Each row of a before or after table is a point. One or more steps were done to the points. Then noise was added and the rows were shuffled. The steps act on columns, c1 being the first. Write out the steps. A step turns or swaps two columns, mirrors them in a line or flattens them onto one, adds a multiple of one to another, or multiplies or shifts one. Angles are multiples of 10 degrees, from the lower column toward the higher: turns from -170 to 170, lines from 10 to 170 but not 90. Use the fewest steps. Two steps may share a column if one is a turn and the other turns, adds or multiplies; they go together, in the order done. Otherwise the lowest column goes first.

Before (8 x 2)
[[-41   8]
 [ 42  52]
 [ 16 -50]
 [  1  42]
 [ -8 -43]
 [-34  58]
 [ 67   4]
 [-32 -55]]
After (8 x 2)
[[ -8 -14]
 [ 68  33]
 [-35  87]
 [  1  72]
 [ 44  81]
 [-33 -25]
 [-41  36]
 [ 16 -20]]
Steps: shift c2 by 30

Before (12 x 3)
[[ 44 -20  51]
 [-46  18  61]
 [-35 -59   2]
 [ 41 -24  -5]
 [ 17 -59  53]
 [ 38 -50  -4]
 [-48 -54  24]
 [-48 -52  74]
 [-51  12  15]
 [ 16  19  10]
 [ 24 -39  15]
 [ 32 -63  16]]
After (12 x 3)
[[ 24 -60   0]
 [-63  19  23]
 [ 76 -59  21]
 [ 61 -20  20]
 [ 88 -50  -2]
 [  5 -54  10]
 [ 95 -63   7]
 [ -4  19   3]
 [-62  13   7]
 [ 63 -40   6]
 [  5 -53  29]
 [ 65 -23  -2]]
Steps: add -1 times c2 to c1; multiply c3 by 0.4

Before (10 x 4)
[[-60  33 -19 -52]
 [-62 -19  -1  -8]
 [ 67  36 -54  13]
 [-21  16 -18 -49]
 [ 33  32 -65  65]
 [-31  40  -8 -21]
 [-30  39  20 -21]
 [ 56  63 -56  36]
 [-17 -97  19  13]
 [ -7 -50  42  -9]]
After (10 x 4)
[[117 -54  37  24]
 [-12 -20  33 -43]
 [ 29 -17  17 -39]
 [ 34  20 -95  23]
 [ 20  21  39 -12]
 [107 -57  63  45]
 [ 20  -7  38  -9]
 [ 83 -65  31  77]
 [ 43  43 -49   1]
 [-11   0 -20   1]]
Steps: shift c1 by 50; swap c2 and c3; shift c4 by 10

Before (12 x 8)
[[ 27  41  32 -29  38 -20 -42 101]
 [-48  25 -26 -35 -47   4 -28 -15]
 [-38  -2  -3 -27  30 -18  25 -20]
 [ 28 -43 -10  44 -11   8 -21  55]
 [ 49 -59  42 -62  -1  28  57  39]
 [-33  33  41  31  15  33   8  10]
 [  7 -12   8 -40  45  59 -37  92]
 [ 59 -59  52  15  -8  79   3  51]
 [ -8 -54  51 -17  48  81  63  79]
 [ 20 -46  24 -30 -21  42  40  46]
 [ 46  37 -54 -37  55  54 -26  21]
 [  9 -22 -67  16 -44   2  15  99]]
After (12 x 8)
[[ 47 -61  44  20  25 -67  59  36]
 [ 10 -25 -64  -9 -18  15  16 103]
 [-34  -3  -4  31  66 -10  28 -15]
 [ 19 -45  25 -10   9 -48  43  44]
 [ 60 -57  56 -70  16 -46   4  52]
 [-47  23 -30  22 -13 -31 -27 -17]
 [ 43  38 -53 -16  84 -65 -24  16]
 [  6 -11  12 -18  71 -72 -37  93]
 [ 30  43  35  39  73 -13 -45 102]
 [-31  30  48 -43  51   4  12  11]
 [-15 -57  48 -50  81 -66  60  75]
 [ 32 -40 -13 -36  16  25 -23  60]]
Steps: turn c4 and c6 by 130 degrees; shift c5 by 30

Before (9 x 9)
[[-19 -36  31  25  20 -23  63 104  34]
 [ 46 104   1   7  69  47  14 -33  71]
 [-87   3  -6 -93 -11   5 -36  59  -2]
 [-24  34 -60  31  14 -38  57  71  18]
 [ 56   6 -12  47  35 -57  28 -33  46]
 [  2 -24 -62  21 -16  24   9 -47   1]
 [ 51 -10 -62  27  -3  40 -27  56  -6]
 [-28   9  25  37  -2  -7  -9  50  37]
 [ 10 -22  33  34  57  12 -36 -40 -23]]
After (9 x 9)
[[ -14   37    2   37   35   42   41  -33   48]
 [  40  -25    0   46   53    7  -24  -41  -28]
 [ -35    9   -1   38   -4   -1    3   49   38]
 [  14   -3   -2  -79  -14    0  -65   60   -4]
 [-119  -11   -2    0   18   40   74  103   36]
 [-119   48    4   12   15    9   64   69   25]
 [  26   53    1   -2   66  -99   14  -35   77]
 [ -24  -35    1   18  -18   -3   12  -49   -4]
 [  75  -33   -3   39   -3  -27  -17   57   -6]]
Steps: turn c4 and c7 by 20 degrees; add -1.5 times c7 to c1; mirror c2 and c6 in the line at 160 degrees; multiply c3 by 0

Before (8 x 11)
[[ 37  25  23   9  31  -8   0  68  73 -14 -13]
 [ 35 -29  46  84  32  52   7  20 -38  73  28]
 [ 23 -40   0  75  28  29  22  10 -39  33  97]
 [-17 -73 -74  42 -13  23  25  92 -39  47  61]
 [ 12  20  -3  48 -12 -68  32  37  69  -8 -39]
 [ 18   9  61  33 -21 -20 -25   3  40 -26 -26]
 [ 64  -1 -17  47   1  16  18  52  20 -42 -30]
 [-46  15  -1  -9 -23 -23 110  69 -10 -50 -25]]
After (8 x 11)
[[  21  -18   -4   74  -45   98   23  -18  -41   24   31]
 [  13   14    3   45   -8  -40   32   42   67   -7  -70]
 [ -19   48  -77   48 -100   59   29   32  -36   47   23]
 [  32  -13   45   78  -41   28    6   -1  -41   71   49]
 [  20   15   56   33   13  -35  -30   13   42  -24  -25]
 [  38  -23   18    7  -32  -12   -3   67   74  -11  -10]
 [ -42   29   -5   -3  -21  -24  110   62  -11  -46  -24]
 [  61    6  -16   47  -38  -30   22   42   25  -41   13]]
Steps: turn c2 and c8 by 40 degrees; turn c2 and c5 by 110 degrees; swap c6 and c11

Before (13 x 14)
[[ -32  -46  -61  -55   48   19   17   54  -62   14   58   -4  -28   24]
 [  25  -17  -95   14    3   -6   -4  -66  -25  -66   35   93    3   16]
 [  13   20   -6   -5  -34    9   46  -97  -14  -15  -20   44   18  -55]
 [  17 -115  -31   55    0   50   -2   11  -36    1  -21  -19   36    8]
 [ -13  -20   14  -19   27  -10   24   30   -9   23  -35   18   11   26]
 [ -18 -121  -16   23   34   10   43   -6  -31  -72  -69  -60   19   -7]
 [ -20  -50   46  -18  -34  -50   -5  -18  -29  -24  -26    1   19  -41]
 [ -58  -18  -10   23  -84   32   61   16   37   -2   46    0   86  -20]
 [   5  -81  -11  -28  -19   -5    9  -97   18  -33  -35   -1  -27   -2]
 [   7  -29   31  -19  -17    3    4   36    0  -35    0  -12  -65  -21]
 [ -23  -73   19  -21    6   -6   14  -25   57   -9  -22  -14    5  -83]
 [ -14  -87   23   70  -48  -40   59   60    2   38  -53  -75   22  -33]
 [  64   -6  -48  -29   57  -14  -43  -14  -33  -11    3  -26  -23   36]]
After (13 x 14)
[[-17 -24  14 -25  18  13  20  36 -15  20  35  20   9  29]
 [ 14  35   1  -4 -27  -6  48 -99 -11 -13  22  43  12 -60]
 [ 20 -71 -30  59  57 -48  -3  15 -35  -3  26 -15  16   4]
 [-60  35 -13  27 -26 -41  63  15  40  -5 -42   1  30 -22]
 [-19 -12  41 -22  10  51 -12 -23 -25 -23  16  -2   9 -52]
 [  2 -10  28 -14   5  -5  -1  34   1 -31  -1  -8 -30 -36]
 [ 66 -28 -51 -32  23  17 -41 -13 -26 -11 -10 -26 -12  27]
 [-21 -86 -14  26  72   1  43  -7 -35 -66  68 -55   5 -29]
 [-17 -26  21  68  25  48  59  58   0  40  45 -77   8 -21]
 [ 29 -16 -98  11  11   2  -8 -63 -24 -64 -35  88   4  -2]
 [-23 -47  20 -21  41   9  12 -25  57  -6  27 -15  -2 -86]
 [ 10 -40  -9 -29  32  11  13 -99  15 -32  36  -6 -11 -14]
 [-28 -47 -60 -57  38 -30  15  57 -63  12 -52  -4 -12  33]]
Steps: flatten c2 and c5 onto the line at 140 degrees; turn c6 and c11 by 170 degrees; add 0.3 times c10 to c14; multiply c13 by 0.4

Before (14 x 18)
[[ -8 -19  26  10 -28  21   3 -28   8  -3   4   2  15  11  -9  -5 -39  24]
 [  8  -7  18   9 -26  19  -3   5   1  24 -17  22  10   2  33  -6  30   8]
 [ 19 -20 -22  12  -2  26 -11   8   5   6  12  20   2 -25  20  25   3 -22]
 [-10   1  22 -30 -22  29 -15  -5 -20 -47 -11  13   2   2  18  -9  35  12]
 [  2  26  24  23 -35   1   7  28  -9 -14 -35  -7  17   9  33  51  10  17]
 [ 47 -12  14   3 -15 -19  -3 -21 -28  16   5 -60  -8  -1   9  53  20  -3]
 [  1  78   4  -6 -37  -2 -13 -26  11  28 -21  20   4  10 -34  -4  28 -59]
 [ -6  -8  20  13 121  -1 -10  31  18  14  20  27   2 -52 -60  -6  -1  18]
 [ 98 -15 -14 -25 -27 -15  -3   0  -4  12  16  27  12  -1  20  10  22 -41]
 [  2  -6  30  17 -15   5  10  -6 -22 -26 -32  13  19  -4   9  22  42 -33]
 [ 19 -14  37  17  -9  34  -7   9  22  10  21 -18  25  -3  -6  25  -3  -1]
 [  7   7  27 -21  -5  10  12 -24  16 -19   4  16  -2 -31  33   7  17   8]
 [  4 -14   0 -16  -2  26  51  29  -2  16 -22  -8   1  -1  24 115  29  15]
 [ 42  -4 -11  21 -35 -14  -4 -17   6  -4  21 -12  37   6   7  -5  33   8]]
After (14 x 18)
[[  3  24  20  22 -35  41  16  29  -9 -14 -36   4  17  -6  32  50  10  19]
 [  7   8  22 -23  -8 -48 -10 -24  15 -20   5   5  -3 -37  33   6  15  10]
 [ 18 -19 -17  12  -1 -11 -29   7   5   5  12  17   1  -3  22  23   4 -20]
 [ 18 -13  36  18 -10  29   3  12  24  10  19  38  24  -6  -6  25  -2  -2]
 [ -7 -20  24  10 -29   5  16 -29   6  -2   3  20  15  -2  -8  -4 -38  24]
 [ 10  -8  19   9 -25 -14   4   6   0  25 -17   9  10  -3  32  -5  28  10]
 [ 44  -4  -9  22 -35  48  -2 -17   4  -4  20 -10  37   9   8  -5  33   6]
 [-11   2  27 -29 -23 -67  -4  -5 -22 -45  -9  22   2   8  19 -13  36  10]
 [100 -14 -14 -26 -28 -57  -5   1  -2  13  16 -25  11   5  20   9  25 -41]
 [ 48 -11  14   3 -13  66   0 -18 -28  16   6   2  -9  -3   6  54  20  -4]
 [  1  76   7  -5 -37 -29   1 -26  12  32 -22 -10   3  14 -34  -5  29 -60]
 [ -5  -7  21  13 123  -4 -41  33  19  13  23 -11   1 -31 -59  -6  -1  18]
 [  4 -15 -17 -15  -2 -24  27  26   1  16 -22  27   0 -37  24 114  30  14]
 [ -1  -6  22  18 -15   9  10  -4 -23 -26 -34   0  20 -19  11  21  42 -33]]
Steps: turn c3 and c7 by 20 degrees; turn c7 and c14 by -50 degrees; turn c6 and c12 by 110 degrees; add 1.5 times c4 to c6
